Each row is a point. The ring and each string are closed loops that go straight from each point to the next, and from the last back to the first. Before rounding, they use only three directions, however many columns there are. Count how often each string passes through the ring. Passing back the other way cancels.

Ring, 8 rows:
[[-0.06 -0.31  0.81 -0.03]
 [-0.34 -0.18  0.59  0.13]
 [-0.45  0.03  0.06  0.36]
 [ 0.10  0.23 -0.15  0.37]
 [ 0.52  0.22 -0.12  0.27]
 [ 0.55  0.06 -0.09  0.22]
 [ 0.26 -0.26  0.14  0.14]
 [ 0.07 -0.36  0.64 -0.01]]
String, 29 rows:
[[-0.17 -0.48  0.92 -0.08]
 [-0.09 -0.39  1.07 -0.13]
 [ 0.16 -0.25  1.31 -0.23]
 [ 0.05 -0.12  0.57  0.07]
 [-0.17 -0.14  0.38  0.17]
 [-0.67 -0.22  0.20  0.31]
 [-0.89 -0.18  0.15  0.38]
 [-0.94 -0.05  0.14  0.42]
 [-0.34  0.09  0.27  0.29]
 [ 0.04  0.07  0.29  0.20]
 [-0.12 -0.03  0.07  0.29]
 [-0.45  0.03 -0.33  0.50]
 [-0.24  0.29 -0.48  0.56]
 [ 0.45  0.48 -0.17  0.36]
 [ 0.58  0.32  0.07  0.22]
 [ 0.31  0.05  0.24  0.16]
 [ 0.14  0.07 -0.21  0.35]
 [ 0.41  0.16 -0.38  0.37]
 [ 1.07  0.27 -0.18  0.19]
 [ 0.84  0.11  0.04  0.14]
 [ 0.38 -0.02  0.27  0.12]
 [ 0.13 -0.11  0.08  0.22]
 [ 0.10 -0.25 -0.12  0.26]
 [ 0.04 -0.46 -0.18  0.25]
 [ 0.35 -0.43  0.34  0.02]
 [ 0.48 -0.22  0.63 -0.06]
 [ 0.19 -0.16  0.41  0.08]
 [-0.04 -0.15  0.21  0.20]
 [-0.18 -0.31  0.34  0.15]]
Times through: 5
String (25 x 4):
[[ 0.25  0.14  0.12  0.23]
 [ 0.07  0.34 -0.13  0.39]
 [-0.56  0.15 -0.33  0.54]
 [-0.65 -0.06 -0.17  0.47]
 [-0.09 -0.06  0.26  0.21]
 [-0.10 -0.07  0.65  0.08]
 [-0.29 -0.24  1.10 -0.07]
 [-0.41 -0.34  0.71  0.07]
 [-0.25 -0.26  0.41  0.15]
 [-0.01 -0.18  0.44  0.11]
 [ 0.25 -0.28  1.17 -0.21]
 [ 0.01 -0.37  1.19 -0.19]
 [-0.35 -0.35  0.72  0.05]
 [-0.46 -0.35  0.94  0.00]
 [-0.19 -0.14  0.97 -0.02]
 [ 0.10 -0.02  0.47  0.11]
 [-0.06 -0.01  0.30  0.20]
 [-0.04  0.15  0.23  0.25]
 [-0.34  0.25 -0.32  0.52]
 [-0.21  0.23 -0.45  0.53]
 [ 0.09  0.28 -0.38  0.46]
 [ 0.63  0.44 -0.14  0.30]
 [ 0.75  0.47 -0.13  0.28]
 [ 0.11  0.20 -0.36  0.43]
 [-0.06 -0.04  0.00  0.29]]
Times through: 3

Ring:
[[-0.05  0.23  0.14 -0.06  0.24 -0.10  0.68 -0.73]
 [-0.18 -0.22  0.42 -0.08  0.24  0.08  0.35 -0.17]
 [-0.10 -0.51  0.36 -0.17  0.03  0.08 -0.23  0.15]
 [ 0.32 -0.27  0.01 -0.26 -0.23 -0.33 -0.33 -0.26]
 [ 0.42  0.16 -0.31 -0.25 -0.25 -0.48 -0.11 -0.79]
 [ 0.21  0.41 -0.34 -0.16 -0.05 -0.32  0.22 -1.01]]
String:
[[ 0.00 -0.02 -0.11 -0.17 -0.04 -0.05 -0.18 -0.45]
 [ 0.12  0.33 -0.47 -0.19 -0.12 -0.19 -0.17 -0.87]
 [ 0.29  0.64 -0.55 -0.17 -0.09 -0.42  0.27 -1.30]
 [ 0.44  0.73 -0.35 -0.13 -0.01 -0.62  0.81 -1.47]
 [ 0.23  0.42 -0.16 -0.13  0.04 -0.38  0.56 -1.04]
 [ 0.04  0.12 -0.06 -0.14  0.04 -0.13  0.16 -0.63]
 [-0.10  0.14 -0.10 -0.12  0.09  0.01  0.10 -0.60]
 [-0.14  0.30 -0.05 -0.06  0.21  0.01  0.44 -0.77]
 [-0.17  0.20  0.04 -0.06  0.22  0.05  0.41 -0.65]
 [-0.05  0.31  0.28 -0.02  0.35 -0.15  1.05 -0.84]
 [ 0.06  0.25  0.44 -0.02  0.36 -0.28  1.26 -0.82]
 [ 0.07  0.04  0.26 -0.10  0.16 -0.20  0.57 -0.56]
 [-0.06 -0.08  0.14 -0.13  0.10 -0.02  0.14 -0.36]
 [-0.24 -0.20  0.13 -0.12  0.11  0.20 -0.14 -0.15]
 [-0.34 -0.37  0.44 -0.08  0.24  0.27  0.08  0.06]
 [-0.22 -0.47  0.64 -0.09  0.25  0.14  0.28  0.13]
 [ 0.04 -0.35  0.53 -0.13  0.14 -0.13  0.37 -0.10]
 [ 0.07 -0.23  0.28 -0.15  0.04 -0.14  0.15 -0.24]
 [-0.09 -0.27  0.12 -0.17  0.01  0.06 -0.24 -0.12]
 [-0.18 -0.60  0.27 -0.19 -0.03  0.20 -0.58  0.29]
 [-0.01 -0.75  0.37 -0.24 -0.12  0.05 -0.63  0.40]
 [ 0.28 -0.49  0.30 -0.25 -0.16 -0.30 -0.22 -0.01]
 [ 0.51 -0.45  0.28 -0.28 -0.26 -0.54 -0.13 -0.13]
 [ 0.51 -0.32  0.14 -0.28 -0.27 -0.54 -0.15 -0.28]
 [ 0.34 -0.14  0.03 -0.23 -0.17 -0.39 -0.07 -0.42]
 [ 0.09 -0.13 -0.07 -0.20 -0.10 -0.12 -0.26 -0.35]
 [ 0.07 -0.14 -0.17 -0.22 -0.15 -0.08 -0.47 -0.32]
 [ 0.55  0.05 -0.37 -0.31 -0.39 -0.57 -0.38 -0.70]
 [ 0.85  0.32 -0.42 -0.31 -0.42 -0.93  0.06 -1.12]
 [ 0.63  0.32 -0.33 -0.25 -0.28 -0.73  0.18 -1.06]
 [ 0.24  0.13 -0.16 -0.19 -0.10 -0.32  0.05 -0.70]]
Times through: 5
